Each row is a point. Each copy is the shape, with its points in the same order, turned, moved and blurred by noise. Say if it was mirrored as well.
In the rows, zero is written as 128.

Shape (9 x 3):
[[ 83 123 166]
 [143 133 103]
 [127 154  81]
 [113  94 155]
 [121  97 152]
 [139 133 126]
 [149 131 125]
 [123 117 140]
 [154 121  63]]
Copy 1:
[[ 96 177 167]
 [140 123 119]
 [165 144 103]
 [101 135 174]
 [100 131 167]
 [120 131 122]
 [117 120 118]
 [111 138 146]
 [177 100 115]]
Copy 1 is: mirrored
Copy 2:
[[ 88  85 165]
 [136 152 140]
 [112 181 145]
 [135  87 169]
 [135  93 166]
 [133 131 136]
 [138 135 131]
 [127 111 151]
 [157 188 158]]
Copy 2 is: mirrored

Shape:
[[105 102 140 123]
 [151 163 133 102]
 [110 150 157 145]
 [110 112 158 122]
 [133 170 156  93]
 [ 94 103 138 115]
 [153 126  91 174]
 [120 122 160 129]
 [137 158 143 153]
 [136 156  91 170]]
Copy 1 (10 x 4):
[[167 110 146 134]
 [130 166 116 133]
 [135 139 176 146]
 [165 120 148 144]
 [150 185 142 137]
 [169 108 149 127]
 [ 87  95 106 136]
 [157 123 148 154]
 [112 136 147 160]
 [ 71 118 133 117]]
Copy 1 is: only turned
Copy 2, 10 rows:
[[112  96 153 111]
 [163 135 160 156]
 [103 116 151 162]
 [113  89 163 130]
 [162 111 153 173]
 [116  86 143 111]
 [101 183 162 108]
 [114 102 168 141]
 [112 144 162 161]
 [105 183 141 131]]
Copy 2 is: mirrored

Shape (11 x 6):
[[125  92  82  99 148 162]
 [204 112 147 129 148 169]
 [147 110 144 112 111 113]
 [134  98 143 171 106 109]
 [119 147 101 182 126 105]
 [ 99 134 141 130 105 114]
 [139 108 135 106 124 108]
 [128 160 125 194 126 166]
 [ 99 100 145 105 186 115]
 [126 108 124 105 113 134]
 [118 130 149 137 155 112]]
Copy 1:
[[ 94 128  92 175 129 148]
 [184 104  97 167  95 112]
 [153 133 131 114 117 154]
 [147 131 170 122 150 115]
 [102 148 148 104 129  74]
 [126 177 144 109 133 135]
 [142 133 119 111 132 152]
 [133 170 145 150 105  51]
 [140 153  69 118 180 141]
 [126 146 126 136 120 156]
 [146 156 106 107 146 112]]
Copy 1 is: only turned
Copy 2, 11 rows:
[[116 145  98  79 106 170]
 [161 111  91 168  94 171]
 [141 137 149 133 130 139]
 [130 110 119 136 187 130]
 [127 113  94 113 158  81]
 [111 132 153 123 139 106]
 [150 155 133 126 130 141]
 [ 99  69  88 140 121  98]
 [ 88 199 102 131 131 142]
 [129 140 145 107 125 145]
 [109 154 113 150 134 119]]
Copy 2 is: only turned
Copy 3, 11 rows:
[[141 120  84  82 120 182]
 [143 102 127  80 201 122]
 [160 110 122 141 147 139]
 [118  87 159 150 129 134]
 [118 105 147 121  71 106]
 [160 132 149 148 104 145]
 [152 123 104 146 142 142]
 [133 110 193  76 104 119]
 [113 180 108 135 135 162]
 [162 119 117 126 131 164]
 [125 152 140 131 130 127]]
Copy 3 is: mirrored

Shape, 9 rows:
[[160 117  94 121 135 106]
 [112 187 130 133 122 135]
 [ 96 118 116 138 107 120]
 [115 125 128 161 145 123]
 [ 99 133 103  87 163 113]
 [176 148 136 121  86  79]
 [149 125 130  89 108 117]
 [104  78 166 125 149 104]
 [ 93  70 125 114 126 144]]
Copy 1, 9 rows:
[[130 107 153 124 173 136]
 [105 107 131 118 106  86]
 [131 138  97 105 138 127]
 [151 139 111 130 149  94]
 [172  93 138  84 122 119]
 [ 82  80 132 159 157 148]
 [126 108 146 137 126 152]
 [188 116  87 155 150 138]
 [179 159 104 119 129 162]]
Copy 1 is: mirrored
Copy 2, 9 rows:
[[131 124 122 117 131  93]
 [106 119 145 169  65 123]
 [155 122 115 156  93 141]
 [140 110 158 141 112 145]
 [154 150 142 107  64 109]
 [ 80  97  78 126 115 106]
 [110 158  97 126 111 115]
 [145 140 128  92 111 185]
 [179 170 120 136 116 163]]
Copy 2 is: mirrored

Shape:
[[ 97 139 115 122 117 157 135 113]
 [ 89 145 173 140 147 114 115 104]
 [124 120 168 106  86 122 130 161]
 [156  81 169 103  89 126 119 126]
 [125 149 127 140 144 116 152 119]
 [125 101 111 154  90  99 100  97]
 [139 121 172 116 107  91 152  97]
 [155 150  98 177 139 144 117  75]
 [123 164 139 120 151 131  93  99]
 [ 68 111 109 106 107 140 166 100]
 [109  97 112  98 119 135  85 177]
 [ 93 146 146 106 104 107 153 103]]
Copy 1 (12 x 8):
[[172 136 103 142 118 135 139 157]
 [123 106 130 171  78 153 127 144]
 [149  95 125 126 134 115  72 134]
 [119  81 114  85 125 104  95 147]
 [146 141 147 131 111 159 137 131]
 [142  80 104 111 116 124 167  99]
 [124 113 138  97  77 127 102 121]
 [141 135 152 126 113 124 212 141]
 [107 140 122 167 108 126 152 145]
 [192 133  73 117  94 158 121 145]
 [133  97  81 142 188 143 109 138]
 [159 136 110 133  80 134 102 122]]
Copy 1 is: mirrored
Copy 2:
[[151 117 127 127 136 112 131 146]
 [158 117 109 107 130 102  76  90]
 [ 73 128 122 114 150  83 112 118]
 [ 73 156 112  96 180 122 118 110]
 [134 101 124 138 116 136 116 100]
 [122 183  97 106 106 136 128 116]
 [105 121  96 101 148 119 131  67]
 [164 137 152 105  99 183 128 114]
 [166 138 158 125 137 118  97  93]
 [153 113  77 136 148 101 154 147]
 [ 97 171 131 167 153  99  91 157]
 [138 111 101 120 136  84 141  95]]
Copy 2 is: mirrored
